Rows are points. Before rounding, the points of a table are all equally far from one centre. They may lie mostly on one side of it. Write the centre, to within rounding.

Points, 6 rows:
-50  39
4  41
-29  49
16  -8
19  3
-9  48
Centre: -22  8

Points, 10 rows:
-48  -31  9  11
-34  -18  47  -13
32  11  11  22
5  16  54  2
-34  -24  55  13
-38  -35  44  7
-28  -30  57  12
-37  -19  54  13
-41  -42  9  18
-48  -6  30  -5
Centre: -7  -12  20  13

Points, 16 rows:
9  14  -13  2  -21  -30  -7  -28  42
20  20  0  11  2  -32  -17  -26  22
1  25  10  14  -7  -29  -18  -6  51
12  16  -4  26  12  -38  -14  -11  31
-3  23  5  6  -8  -37  -31  -15  29
25  -8  -22  4  -9  -20  5  -21  35
2  22  4  15  -7  -35  -30  -16  30
-1  12  26  3  -5  -2  -27  -14  40
10  2  -1  12  -18  -40  -12  -16  39
-11  -1  3  1  -1  -32  -40  -3  31
8  30  -2  7  2  -39  -19  -1  43
5  20  11  10  -9  -30  -27  -20  36
-4  16  -37  -5  -21  -2  -25  -15  15
-17  22  0  -7  -11  -33  -30  -17  22
4  24  6  -3  3  -24  9  1  57
10  18  -5  12  -8  -24  6  -10  60
Centre: -2  9  -7  3  -2  -9  -5  0  23

Points (19 x 12):
20  -24  -6  8  -15  41  9  15  26  24  36  15
35  -35  24  3  0  23  56  20  -7  11  35  3
15  -17  41  2  -12  22  15  9  23  37  13  35
28  1  0  37  3  26  7  5  26  42  40  11
1  -9  -5  10  12  13  24  -13  24  33  47  28
29  -14  7  31  3  32  41  2  32  13  8  -19
53  -28  -13  6  -26  10  13  1  14  12  11  4
41  -2  7  10  3  0  15  28  45  45  28  15
26  -17  29  27  15  40  29  36  12  14  23  10
33  1  2  30  -12  9  46  18  20  29  32  26
29  14  30  -2  -7  15  47  30  25  5  25  23
42  -21  11  37  4  10  25  6  13  30  33  27
41  -3  7  24  -12  21  24  11  15  3  60  10
36  -16  35  30  22  31  30  31  4  19  4  0
17  -34  -8  2  2  31  18  6  29  38  25  14
34  1  40  23  0  -6  32  12  27  -4  48  20
1  -4  -14  28  12  10  -8  25  26  -5  54  13
40  7  37  20  -6  29  -10  17  16  7  13  16
33  -9  42  17  17  7  21  41  -27  30  24  25
Centre: 4  -5  14  6  -4  -8  13  17  -1  18  21  -14

Points, 21 rows:
-18  -11  -10  16  2  -40  -34  -15  19  40  -1  33  4  -9  11  -13  3  14
-32  -15  3  -14  -5  -23  -34  -4  11  24  -2  26  -20  24  23  -10  4  -15
-24  4  -4  19  -5  -28  -27  -11  22  38  11  15  -32  -4  5  -12  6  12
-7  4  -16  -4  -6  -11  -19  -8  8  23  13  31  -5  -6  18  -18  21  29
-34  -3  -18  -7  9  -28  -20  -12  7  29  17  33  -38  -11  16  -7  26  -4
-27  3  -20  8  -4  -24  -38  -7  28  35  -11  49  -6  -2  19  -14  0  7
-23  -14  -20  16  -20  -23  -8  -21  15  32  5  47  -4  -6  24  -12  18  4
-22  -19  -11  11  -5  -23  -29  -15  23  41  9  25  -36  -11  4  -8  7  9
-36  6  -14  -2  14  -24  -23  -24  18  25  2  35  -22  -10  25  -22  -1  -17
-46  -6  -21  2  3  -31  -25  -16  20  19  12  60  -28  -4  16  -9  10  -6
-34  0  -13  8  -2  -22  -15  -24  26  33  12  10  -29  7  15  -6  17  27
-25  10  -15  8  -19  -27  5  -1  18  28  5  20  -22  -3  15  -21  13  24
-28  19  -4  7  12  -46  -15  -11  12  24  1  42  -24  0  22  -24  10  -3
-19  9  -12  -16  -11  -28  -26  14  9  19  -13  49  -2  16  15  -19  11  2
-16  6  -17  1  2  -19  -4  -24  14  32  7  25  -19  -15  6  -32  26  2
-29  -1  -21  -2  10  -42  -28  1  34  34  -6  8  -19  -18  16  -1  5  4
-17  8  -16  5  -8  -32  -23  -4  24  20  5  35  -19  -11  33  -4  -3  22
-37  -12  -1  9  -4  -29  -30  -35  16  12  -8  28  6  -14  22  -16  -11  9
-8  3  -17  5  -3  -32  -29  -9  26  12  26  26  -27  10  19  0  -2  -8
-16  -3  -6  13  13  -17  -15  0  12  43  3  48  0  5  11  -8  -9  2
-30  -10  -21  -22  -10  -31  -27  -14  34  1  22  28  -18  -3  10  -20  12  8
Centre: -26  -11  -14  12  9  -21  -12  -5  15  -2  -13  26  -12  3  0  -3  14  3
